Every row gives one point. Each table stands for the endless flat space through its points: a line for two points, a plane for three, and so on. Write the one point that lies in both, or say that there is none.
In the rows, 128 means zero.

First:
[[116 152 144 124]
 [116 162 184  79]]
Second, 2 rows:
[[113 147 167 101]
 [119 165 153 111]]
They share: [116 156 160 106]

First:
[[116 152 100 133 100 108]
 [156 130  92 155 114 130]
 [112 129  98 121 114 117]]
Second (2 x 6):
[[161 123  99 163 108 137]
 [169 124 104 170 102 145]]
They share: no point

First:
[[159 163 110 121 109 171  95 107]
 [146 158 135 156 123 159  82 111]
 [138 148 155 136 112 147 104 110]]
Second, 3 rows:
[[155 118  83  71 101 131  98 127]
 [160 126  89  78 106 139 100 128]
 [125 142 131 125  95 125  98  85]]
They share: no point

First (2 x 9):
[[130 153 126 147 180 114 100  82 166]
 [172 123 162 117 144 114  94 106 154]]
Second (3 x 9):
[[152 153 157 131 164 107  89  74 173]
 [160 172 181 125 164  89  87  55 191]
 [152 155 169 119 156 103  89  60 181]]
They share: no point

First (3 x 11):
[[132  97 125  94  97 148  86 147 137  98  91]
 [112  87  72 142  97 123 111 197 158 142 130]
 [122  99 123 104  97 160  88 151 137  92  79]]
Second (2 x 11):
[[134  88 130 113  83 137  96 170 131 133  92]
 [122 104 102  93 111 157  76 142 159 101 104]]
They share: no point

First (2 x 12):
[[125 119 160 160 135 132 116 152 151 144 140 145]
 [131 113 158 146 133 128 120 136 153 158 126 139]]
Second:
[[143 115 168 160 128 139 119 154 166 150 144 144]
 [134  99 162 146 125 127  93 161 156 137 149 128]
 [121 122 155 153 139 128 126 135 146 156 124 146]]
They share: [128 116 159 153 134 130 118 144 152 151 133 142]

First:
[[122 143 126 137 124 161 164 121 165 142 138 120 135 158]
 [146 167 128 171  98 173 132  97 129  90 120 140 117 130]
 [146 192 128 180 116 174 108  82 115  84 134 159 104 136]
 [144 130 122 146  92 158 172 134 153 120 118 115 136 144]]
Second:
[[140 144 122 165 114 164 142 110 157  98 114 127 133 145]
 [151 182  73 142  80 178 129 186 106 115 115 109  86 101]
 [157 146 108 172  97 165 147 122 136 102 109 148 116 140]
 [139 146 150 163  87 124 152 102 128 100 137 145 160 164]]
They share: no point

First, 3 rows:
[[161 128 161 100 126  95  97  99 123 114 130 119 106 126 115 125 129  81]
 [163 114 159  90 138 108 127  87 113 117 143 144 126 102 122 113 140 117]
 [146 143 149 112 117 101  88 117 108 123 127  98 109 135 112 134 141  54]]
Second (3 x 18):
[[144 112 175 113 120 109 103  78  76 132 153 124 113  99 141 116 172 105]
 [126  99 156 127 125 123 124  83  67 120 142 116 144  84 115 109 150 119]
 [178 150 129  67 146 107 133 126 148 118 131 144 129 131 107 128 128  81]]
They share: [153 124 151  98 132 112 121  99 103 123 141 130 128 108 120 119 148  99]

First:
[[ 80 108 122 149 104 145 168 111 115 120 100  87 143 165 116 132 145 121
  134 114]
 [ 90 116 132 153  94 147 154 117  99 106  90 101 153 167 120 122 145 135
  122 114]
 [120 124 158 181 100 145 116 107  91  60 104 131 143 157 116  88 157 129
  110 150]]
Second, 4 rows:
[[117 106 150 170 125 145 135  92 133  87 120 106 138 153 129  99 142 113
  149 126]
 [120  74 151 171 120 142 131 106 110  80 115 129 134 121 150 107 138 121
  138 122]
 [ 98 114 145 165 114 168 131 102 124 110  97  91 142 149 120  91 134 125
  148 106]
 [ 88 127 140 162 109 173 135 103 124 119  91  80 144 160 108  91 136 126
  146 105]]
They share: [ 95 112 135 163 107 144 149 106 111  97 107 102 138 160 114 115 151 118
 128 132]

First (2 x 24):
[[100 134 133 105 173 118 137 129 106 140 111 127 119 111  96 112 126 111
  163 153 154  98 125 138]
 [100 119 178 130 143 163 142 139 136 120 116  97 109 131 111  82 171 121
  153 113 169  93 155 153]]
Second (2 x 24):
[[ 98 124 151  99 153 134 137 141 122 142  99 115 127 133  98 100 142 105
  161 153 170  86 127 142]
 [ 97 122 151  91 149 133 136 145 124 147  92 115 133 140  96 100 141 100
  162 161 175  81 122 141]]
They share: [100 128 151 115 161 136 139 133 118 132 113 115 115 119 102 100 144 115
 159 137 160  96 137 144]

First (3 x 24):
[[156 165 100 160 117 124 178 107 118 146 129 112 112 148  73 123 156 125
  158 134 171 100 133 131]
 [156 141 156 128 113 132 122 115  90 158 129 116  92 100 101 115 144 161
  138 102 143 112 137 155]
 [163 128 178 112 120 135 100 124  85 167 124 117  89  81 111 112 147 172
  131  92 127 118 135 160]]
Second (3 x 24):
[[154 145 140 131 113 125 139 114  96 149 128 113 108 105 102 127 138 157
  141 118 139 103 139 148]
 [185 141 173 176 148 154 105 118  63 187 114 162  92  87  86  96 157 121
  139  85 167 147  89 153]
 [165 161 158 146 108 144 140  98  78 147 139 127 127  87  91 131 137 151
  164 130 132 122 129 158]]
They share: no point
